Rows are points. To make a cloud, some directions were put in groups of two or more. Within a group, all points are equally far from the middle, so they leave a hole (a ring in 2 directions, a hollow ball in 3). The other directions are filled evenly. Then the cloud was stretched, turned, moved and blurred a little. How many holes are there, and how many directions does each take, smallest first?

Cloud, 21 rows:
[[ 21  21  19]
 [ -8  -7   9]
 [ 12 -21  17]
 [ 24  -3  19]
 [ 23 -24  27]
 [ 38 -31   4]
 [ 16   4  14]
 [ 33  40  10]
 [-31  21  30]
 [-37  21 -24]
 [ 13 -31 -45]
 [-32 -27  35]
 [-26  54  30]
 [ 39  41 -25]
 [ 28  22 -36]
 [ -6 -19  24]
 [-17  50 -16]
 [-12  13  26]
 [-37 -28  24]
 [-29  53   3]
 [ 35   2  25]]
Holes: 0

Cloud:
[[  1 -39  24 -18]
 [-20  14  37 -60]
 [ 17  12 -19 -13]
 [-29 -17   6 -39]
 [ 31 -37  28   5]
 [-23  28 -22 -21]
 [-24  22   2  25]
 [ -1   3  23 -36]
 [ -7  35   5 -13]
 [-47  -6 -22  10]
 [-30  -2  -5 -39]
 [ 26 -18 -36  19]
 [-32  -5  13 -48]
 [ -4 -23 -26   5]
 [ 35 -19  31 -30]
 [ 29 -25   5  32]
 [ 20 -22 -29  38]
 [-39  -7 -21  -7]
 [-12  -6 -27  16]
 [ -6  27  18 -56]
 [ -9 -23 -38   6]
 [ 28   4  24 -52]
 [-32 -14  21 -49]
 [ 20   9  30 -11]
 [ 26  39   6  22]
 [-46  14  -4  15]
 [  5 -39  40  30]
 [-30  25  18 -18]
 [-14   6 -27  -5]
 [ 10 -18 -29  27]]
Holes: 0

Cloud, 29 rows:
[[-32   6 -14 -15]
 [-27   1  16 -25]
 [-31 -11  33  38]
 [ 37   6  37  17]
 [-37 -25 -28   7]
 [ 24  11   9  49]
 [ 29  11 -24 -13]
 [-10 -47 -34  15]
 [-13  10  47  12]
 [ 23 -53  33   2]
 [ 24 -53  31  -5]
 [-23   7  16 -24]
 [-29   3  20  45]
 [-19  23 -28   8]
 [ 25 -53  34   2]
 [ 21  16  41  12]
 [  2  18  42  25]
 [-14 -49  34  30]
 [-39   0 -25  19]
 [-30 -17  11 -27]
 [ 26  12 -35   2]
 [-35 -21  18  44]
 [  7  18  43   8]
 [-31  12 -16  35]
 [ 28   8 -36  25]
 [ 36   2  29  35]
 [ 23  14 -31  33]
 [ 41 -19  17  43]
 [-18   7  45   2]]
Holes: 2 (2, 2)

Cloud (54 x 6):
[[-32  -7 -26 -15 -16  -6]
 [ 35  31 -29 -14  -4  -2]
 [ 22  36  -9 -24   0 -48]
 [ 31 -10  -9 -17   4  34]
 [ 15  -9  28 -32  -2 -15]
 [ 11 -14 -13 -25  23  13]
 [  6  22 -29  16 -13 -50]
 [  4  51   4   4 -15   6]
 [-30 -13  -8 -38 -23  -7]
 [ 15  29 -33 -12 -27 -31]
 [ 17 -28   9  20 -36 -38]
 [-14  26  -6  12 -25 -52]
 [ 26  26  -1  48   2 -20]
 [ 27 -32  10  23  15 -41]
 [ 49  18   7  32  30  -7]
 [-21  19  11 -29  37 -55]
 [ -6 -23  16   2 -30  32]
 [ 43 -16 -15 -28  21 -28]
 [-11  27  27 -42 -14  16]
 [ 22 -31 -26 -30 -20 -21]
 [-16  35  29  32  18 -18]
 [ -7  27  -2   9 -25 -47]
 [ 13  31  -1  49   6 -31]
 [-20  14  14 -36  29 -51]
 [ 40  -6   0  15 -13  25]
 [ -8 -20  13 -45  30 -46]
 [ -8  40 -26 -10 -12  18]
 [ 35  32  13  32  15 -19]
 [-25  24 -30   2 -16 -30]
 [ 11 -12 -44   9 -26 -11]
 [-31 -10 -25  11 -15   2]
 [-28  13  14 -29 -30  -4]
 [-10   7  10 -30  36  18]
 [ 26 -28 -14 -14 -39 -28]
 [ 13 -37 -16  14   0 -24]
 [ 24 -25  13  13  -7   7]
 [ 39   8 -28 -21  17  12]
 [ 49  -5  20 -14  38  13]
 [ 13 -33   8  -4 -28 -24]
 [ -4 -20   2  21   2  32]
 [ -3  47  -6 -17  19 -21]
 [-29  13 -37 -14  -8 -36]
 [ 17  31 -32 -10   5 -38]
 [ 39  -8 -24 -29 -18   8]
 [  4  21  34 -43   2  -5]
 [ 14  19 -43  -7  -9 -38]
 [ 18 -21   2 -36  29  -4]
 [ 21 -19  16  -7 -31 -12]
 [-15  35 -17 -28  14   5]
 [  6   8  35  -2  22 -60]
 [ 50  20 -11 -18  -7  -2]
 [-13   7 -30  -9  28 -16]
 [ 43  -7  17  -1   7  -3]
 [-18  27  -8  31  20 -54]]
Holes: 1 (3)

Cloud, 46 rows:
[[-47   6   5  32  24 -39]
 [-30  10 -35   2  17 -11]
 [-28 -13 -21  18  -7  35]
 [-12 -19   5  40 -15  28]
 [-51  20   3 -16 -28  14]
 [-29 -18  32 -24  30   7]
 [-36  19 -11  40  25   8]
 [ -6   3  28  51 -11  -8]
 [ -8  28  18  54   9 -12]
 [-39  36   7  25  34  -3]
 [ -6  12  22  45  25   3]
 [-50  18  35  16  -4  19]
 [-41  10  18  13  36 -41]
 [-30  39   3 -14  -1 -20]
 [ -9  23  38  23  20  -8]
 [-27  -8  16  44   6  21]
 [  3   8  18 -19  10 -39]
 [ 23  -6 -13  15  -1 -14]
 [ -1   4   8  59  12 -22]
 [-60  19  20  -1 -29   6]
 [ 22  17  23  13 -22   4]
 [ 13   0   9  50  24 -28]
 [ -1  22  30  19  30  36]
 [-38 -17 -17   4 -19  18]
 [ -4  17 -19  23  13  40]
 [ 18   5  21  -9  -3 -20]
 [ 12  34  19  23  37 -11]
 [  4  28 -20   7 -39 -19]
 [-46  22  -5  -5   0 -38]
 [ -1   2  48   6   4  14]
 [-20  15  19 -24 -17 -26]
 [-57   9  27 -13 -15  21]
 [ 20  29  23  19 -19 -40]
 [ 10   5   3  52  26 -16]
 [  2 -16 -17  24  31  36]
 [-21  54 -14  16  22 -26]
 [-32  11  42  -3  31  14]
 [-32  12  35  25   1 -41]
 [ 13  -3  35  20 -29  -7]
 [  4   5 -17  53  -5 -16]
 [ -1 -27   5   4  17 -40]
 [-45  17  35 -19 -12  18]
 [-26 -13  35 -25  10   5]
 [-21  32  22 -14  -8 -30]
 [  7   2  30  23  43 -36]
 [-12  56   9  14  10 -30]]
Holes: 1 (4)

Cloud (78 x 8):
[[  0 -35  -5 -41  15  12  -2  38]
 [-17  38 -34 -25  -7  27   0  38]
 [ 21  29   9 -28   7 -34 -24 -24]
 [-11  18  28  32  12 -14   0 -30]
 [ 22  21  23 -32  33 -23  -2  23]
 [ 18  29  13  37 -12 -14  12   8]
 [-11  20  30  29 -33   6  18  11]
 [-35  29  -7  -9 -27 -38  -9  10]
 [-25 -24  -3  24   3 -38   5 -13]
 [  0 -23  27 -23 -22 -43   4  27]
 [  5  27  32 -25  26  15  24  34]
 [-19 -33   8  38   7 -15 -18  20]
 [-31  -5  -6  16 -14 -30  33  -6]
 [ 16  19 -25 -32  15  20 -24   6]
 [ 15  17 -17 -25  44 -20   0   7]
 [ 26 -36  44   0   9 -20  23  17]
 [-24 -13   5 -27 -24 -30  31  -7]
 [-33  12  11 -33  11  31  -6  31]
 [-40   3 -32 -17 -20  23 -12  13]
 [-24   6   3  -6 -20 -20  10 -52]
 [-22  20  11  11   4  47 -13  52]
 [ 45   8  26  -8 -33  14  25  42]
 [  1 -29  13 -24  -1 -18 -37  22]
 [-20 -16  40  -7  -4  27  38  16]
 [ 11  25  37 -46  31  -8  19 -25]
 [-38 -10 -12 -11   5 -44 -12  12]
 [ 15  28 -28  -7   7 -39 -19  40]
 [ 22 -43  19  26  -8   6 -34  -4]
 [-37  16  19 -19   5  -9 -31  26]
 [ 45   0  46  14  16 -14   8 -19]
 [ 35 -19  -6 -35 -33  -7   8 -14]
 [-18 -21  19  37 -22 -23  23  22]
 [-33  19 -26  30  25  21 -10  23]
 [ 35 -30  12   7 -29  33  21  45]
 [-22  21 -11  14  43  -9  -8 -18]
 [ 20  15  36   0  44   7  -9  16]
 [ 15 -27  -5  36  27 -16  -6  45]
 [ 26   7  -6  25   9  45 -24 -13]
 [ -7  23  -3  34  33  18 -16  24]
 [ 21  37  -1 -28 -35  -9  -6   0]
 [-17  34 -11 -32  12   2  39  22]
 [ 25  25  24 -40   9  -4  35  20]
 [ 13 -39 -20  22  18  27  29  48]
 [  4 -36   5 -30   6  21 -21  42]
 [  5 -31 -21 -14  30 -31 -18  -2]
 [-43 -10 -21   3  16 -41  10  23]
 [  2  37 -38   6 -28  15  -4  12]
 [ 32  24  18  33 -25 -13   0  44]
 [ 42  -4  43   5  18 -20  12  10]
 [-36 -25 -28  20  21 -21  -7  24]
 [ -5 -19  20  -8 -60   2   5  53]
 [ 29 -10  -1 -23   9 -49  -7 -18]
 [ 30 -41   3  13  36  38   0  12]
 [-40  20  -6 -21  -8  -7 -36  19]
 [ 27 -27   5 -27  16 -45  13 -37]
 [  2  29   1   9  14 -27  24 -32]
 [ -2 -42 -15  15 -30  16  -3 -30]
 [-13  33 -34  30  15   4 -21  26]
 [-31 -25  -4 -33  24 -14 -14  13]
 [ 25 -27 -38  -7 -20  16  -2  -1]
 [  3 -49  13  10  18  30  29  34]
 [ -2 -30 -48  11  21   1   1  46]
 [ 46 -20  33  -2  12  21  38  13]
 [-10 -19  14 -25 -23 -47  -4  15]
 [ 36 -25  22 -45  33  24   7   7]
 [ 28 -16  -4 -36  -6  28  11  59]
 [ 41 -15   5  24   1 -25  17 -21]
 [  5 -27  -6 -41   7   3  29  59]
 [-10  17  24  32 -30   9   9 -10]
 [-27  18 -12 -34   8  28 -25 -13]
 [-13  27 -16  12   5  -2 -33 -36]
 [ 32   8  16 -22   9  -4 -41  20]
 [ -8 -27 -12   7 -30 -29  19 -14]
 [ 22  14  13 -50  43  10  10 -11]
 [ 14 -38  -9  26  21 -24 -22 -17]
 [ 35 -14   3  12  24  47  -4  26]
 [ 50 -26  27  10 -24  26 -10 -10]
 [ 42  -4   3  19 -25  39   9  40]]
Holes: 3 (2, 2, 3)

Cloud (72 x 8):
[[-37 -21 -14 -35  19  14  -3 -15]
 [-23  26   7  17 -34  21  -1  28]
 [-27 -39 -26  -6  29   1 -39  -1]
 [  9 -51 -15  16  13 -17 -30 -51]
 [ 30 -30  20  16 -10 -47  -1 -15]
 [ -7   6 -34  17  26  -3 -49 -19]
 [  5 -35   7  18 -34  25  27  -4]
 [  0   4  32  -9   7 -51  29 -12]
 [  7 -35 -12  -4  51 -30 -13  25]
 [  4  22 -22  35  23  26  28 -18]
 [-27 -19 -24 -23  28 -10 -47  10]
 [ 33  23  27 -16  17  16 -43   0]
 [-16  16 -26  -4 -40 -23  -9 -23]
 [-42  20 -13 -18  -3  20   7  -6]
 [-20 -41 -14   4  15  28  36  23]
 [ 12  47  25  -8  30 -12 -16  -9]
 [-31  -5 -56  19 -20  -2  14 -29]
 [ 20  28  24 -25  12  31  34  27]
 [-22  13 -12 -14  39 -11 -18 -36]
 [ 10   9 -36  31  24 -10 -45  35]
 [-25   5  47 -12  29 -14  25  18]
 [ 26  -8   7  26   1  22  46  31]
 [ 25 -44 -20   0  27   4 -39   3]
 [-11   3 -49   2   1 -41  -3  30]
 [ -8   6  20 -14  -4 -46  28  25]
 [-38 -14 -35  34 -11   7  25 -31]
 [-20  -5 -28   6  34 -31  32  31]
 [-12  -2  -2 -35  50 -37 -13  21]
 [ 13   8 -30  -7   4  46  -1 -31]
 [-13  29  16  12 -24  38 -10 -16]
 [-13 -27  11   5 -36 -18  -3  18]
 [  8  44  28  31   3  -9  35  -9]
 [ 37 -12  19 -35  14 -23 -26 -24]
 [-43  -8 -37  24   2  19  16   3]
 [ 11 -14   2 -42  44 -32   2   4]
 [-12   6   2 -24  27 -35 -24 -49]
 [ -4 -22 -21 -33  16  34  30  15]
 [-36   9  -9 -23  16  11 -43   6]
 [  7   8 -27  60 -34  -1  -5  -6]
 [ 31   6  -8  38  11  22  42 -32]
 [ -6  -5   1 -24 -13 -46  -2  34]
 [ -1 -10 -20 -12  38 -50 -12 -38]
 [-20  12   6  10 -41 -28  37 -23]
 [ 30  23 -36  10  30 -15 -29  46]
 [ 41  -7 -14 -27  26 -29  25  -6]
 [ 41  32  -3 -16  27 -11 -32  18]
 [ 48 -21   8  21 -47 -18   1 -31]
 [-29  15 -18 -16  14  16 -44  -1]
 [ 23   0   6  30  -2  32  41  42]
 [ 19  47  -2  -7  30 -26   0 -25]
 [-31  37  25   4  -2  21  29  18]
 [  4 -32   1   4  51 -22  15  29]
 [ 13  33 -44  10   7 -29  10  25]
 [ -2 -23  13   2 -36 -20  28  14]
 [ -3  10 -33  23  10  54  16  27]
 [-40  24  28 -17  17   9  17  -1]
 [  2 -29 -24 -36 -16 -19 -17  23]
 [ 12 -26  40 -13   7 -20 -29 -21]
 [ 47   6  -4 -26  34 -15  10 -11]
 [ 42   2  21 -29  16   0 -31 -27]
 [-23  41   9  -4 -10  17  25 -20]
 [ -8   1  20  33  31 -30 -26  10]
 [-35  17   7 -24  19  14 -41   8]
 [ -7   1 -14  49 -13   0 -36  17]
 [ -6 -10 -12 -25  46 -38  14   1]
 [ 17 -37 -24 -30  14  -2 -41   5]
 [ 28  21  39   9  10  24 -34 -24]
 [ 21 -27 -20 -15  25  28 -25 -29]
 [ 53  -2  -2  43 -30 -10  -1  -2]
 [  3  25 -55  19 -12 -22  21   1]
 [  4 -31 -51   2 -13 -47  18  -8]
 [ 32  37 -43  16   1 -34  22 -19]]
Holes: 3 (2, 2, 3)

Cloud, 104 rows:
[[ -8  22  38 -15  18 -16  20  22   9]
 [-18  -5  -4  33  48  15   4  15 -36]
 [ 17  39 -11  -3  29  33 -17  46   9]
 [ -6   8 -16  18   8 -28  24 -48 -35]
 [-12   9  20 -36  32  -3 -26  21 -29]
 [-14   0 -20  60   0  26  -6  20   8]
 [ 11  19 -53  -1   4  33 -28  -5 -45]
 [  9 -15  -6  13  -1 -43   2 -18 -12]
 [-25 -36  10   0  12  56 -34   8  16]
 [-42   9  16   0 -18 -16  -2  14 -30]
 [ 31 -17  10  21  34  14 -23 -27 -20]
 [  2 -33   7  20   4   9  -4 -34 -11]
 [  8   1 -32  -6 -15 -33  -2 -18 -35]
 [-36  -9  33   1   3   5 -33  44  -4]
 [  2  33  -4 -17  -9  43  40  -2 -44]
 [ 31 -30 -21 -13  -9  12 -32  19 -30]
 [ 18  36 -44  11   4  10 -32 -18 -18]
 [-27 -30  -6  35  18  15 -30  10 -37]
 [ 12 -10 -36  23   6  38  -4 -48   7]
 [ -4   9  36  19  20   0  24   8 -22]
 [  3 -43  18  -3 -15   0  -5 -37 -33]
 [ -4   8  30  17  28   5  34   6 -12]
 [-17  35  -4  15  28  -8 -44 -12  18]
 [ 24   2 -25  21 -10  14 -15  27 -54]
 [ 43  19  16   8 -19  27  18 -16  17]
 [ 50  -5   9  23   9  -8 -31 -24  -5]
 [  4  24 -10  -9 -29  49  12   8  -3]
 [-23  29  32  -5  -1  -9  23  51  23]
 [ 28 -11 -12  18  37   3  -8 -12  23]
 [ 11  15  14 -15  45  33  12  22  25]
 [-20   2 -28  34  27  32   6  24 -35]
 [ 27 -22 -28 -27  19  13  21  23 -20]
 [-19 -12  28  22 -11  47 -38 -29  13]
 [-28  27   6 -16  40 -14   1  32 -19]
 [-24   8  16 -20  10   1  -6 -20  12]
 [ 28  34 -18  14  -2 -12  -8  14 -31]
 [ 29  34   4  38 -28 -19  10  -3  22]
 [ 36  15  16  -7   6 -23  31 -24  35]
 [  9 -27  18 -56 -17  23  35  28 -24]
 [ 50  20   4 -22  27  25 -24 -31 -17]
 [ 13 -15  30 -10   3   2  13  44   5]
 [ 12  28  41   9   0 -20 -36 -10 -26]
 [ 18  -6  -3 -22 -32 -46  17  -1 -22]
 [ -2   7 -38   5  37  39 -20 -35 -32]
 [ 11  49  17   7 -23  -9  -1  -9   5]
 [ 31 -29  18  13  -5  19  18 -27 -18]
 [  5   0  36 -43 -24  16  17  14   8]
 [ 36 -18  -1  16  26  27 -21 -41   5]
 [ 20  38 -13 -17 -28  27  30 -21 -51]
 [ -4  20 -33   4   4   4 -29 -35   9]
 [-23   3  13   7   1  13 -40 -26 -32]
 [-22  -2 -28 -21 -21  36 -30  42   4]
 [ -9  47 -17  -9  22  11 -30  -8 -12]
 [ 36 -10   7   0  -1   7  39   8  -7]
 [ 23 -12   8  -5  38 -34 -24  23 -10]
 [ 16   0 -18  24 -26  -1 -42   9  18]
 [ 42   9  -2  16  -1 -46 -45  -7  -6]
 [ -2 -21   8  35  40  36 -20  -1  19]
 [-10  11 -32  10  31  15 -25 -23 -27]
 [ -3 -10 -32  -2   9   6  46 -16 -12]
 [  1  35 -34   4  -7   1 -18 -15  29]
 [ -6 -29   4 -46  12 -24  21  16 -27]
 [ -4  25  39  19 -30  -8  -5  -8 -22]
 [ 19  26  17   2 -19 -26 -24  11 -40]
 [ 30 -16 -21  -2   8  39 -12 -48  30]
 [ 18  23 -29 -27 -43   3   7 -29   1]
 [-26   7 -12   6  14  46   9  14  -7]
 [ -3  13 -29 -18   3 -31   1 -46 -29]
 [ -8 -44   0  -5   3  21  33  11  15]
 [  1 -38  29  -8   9  31 -15  26 -44]
 [ 27 -10   1 -60 -35  -8 -17 -35   4]
 [-35 -29  19  30  11  36  24  28  20]
 [ -9  36   3 -11   5  30  26  -7 -28]
 [ 42  -2   6 -13   3  36 -26   5  13]
 [ -2 -33 -36 -24   0  15   8   3 -23]
 [ 22   3  19 -48   1 -16   3 -28  -5]
 [-33  -8  17   2   3  15 -29  42 -39]
 [  1  -1 -37 -12 -17  10 -39  17  18]
 [ 17  15  15 -22 -17   0  26  21 -40]
 [ -6  20   1  32  -5   5 -48  21 -22]
 [ 25 -42  -7  17   9   9 -14 -18 -41]
 [ 10  -8  39 -17  -6 -40  19  23 -35]
 [ 16  38  38  35   4  11  29 -11  20]
 [ 13 -43  29   4  -5  28 -23   1  21]
 [ 15 -32   6  -1  -7  15   5 -37  -1]
 [-19 -39 -37  -5 -11  13 -39  28 -33]
 [ -1  35 -26  11 -13 -16 -14 -25 -24]
 [ 25 -44   1  -3  27  39 -19  22 -24]
 [  8 -23  -2 -17  30  34   6  -5   3]
 [-18  47 -15 -19  -4  -2   3 -12 -14]
 [ 27  21  26   0  -6  -7   6   7 -17]
 [-20 -12 -24   4 -19  55 -33  11 -35]
 [-21  19 -16  48   7  -8  24  26  11]
 [-16  26   5  41 -15  20  23 -17  -3]
 [ 31  20 -38 -20  14 -16 -12  34 -21]
 [ 22 -14 -30   2  46  28  -2 -33 -28]
 [  5  17 -28 -21 -51  25  13 -30 -46]
 [-18 -26 -35  13   9  38  31  17   1]
 [-12 -12  53  -2 -17  -8  22 -19  21]
 [ 15  14 -15  33 -30  25  11   4 -22]
 [ 36  14  16 -21  11   4 -37 -11 -43]
 [ 34  -4 -34 -20 -14  13 -44  -7 -16]
 [ -2   2 -23   9 -52  53  17 -14  14]
 [-18  25   9 -22  50 -12   3  18  -3]]
Holes: 1 (3)
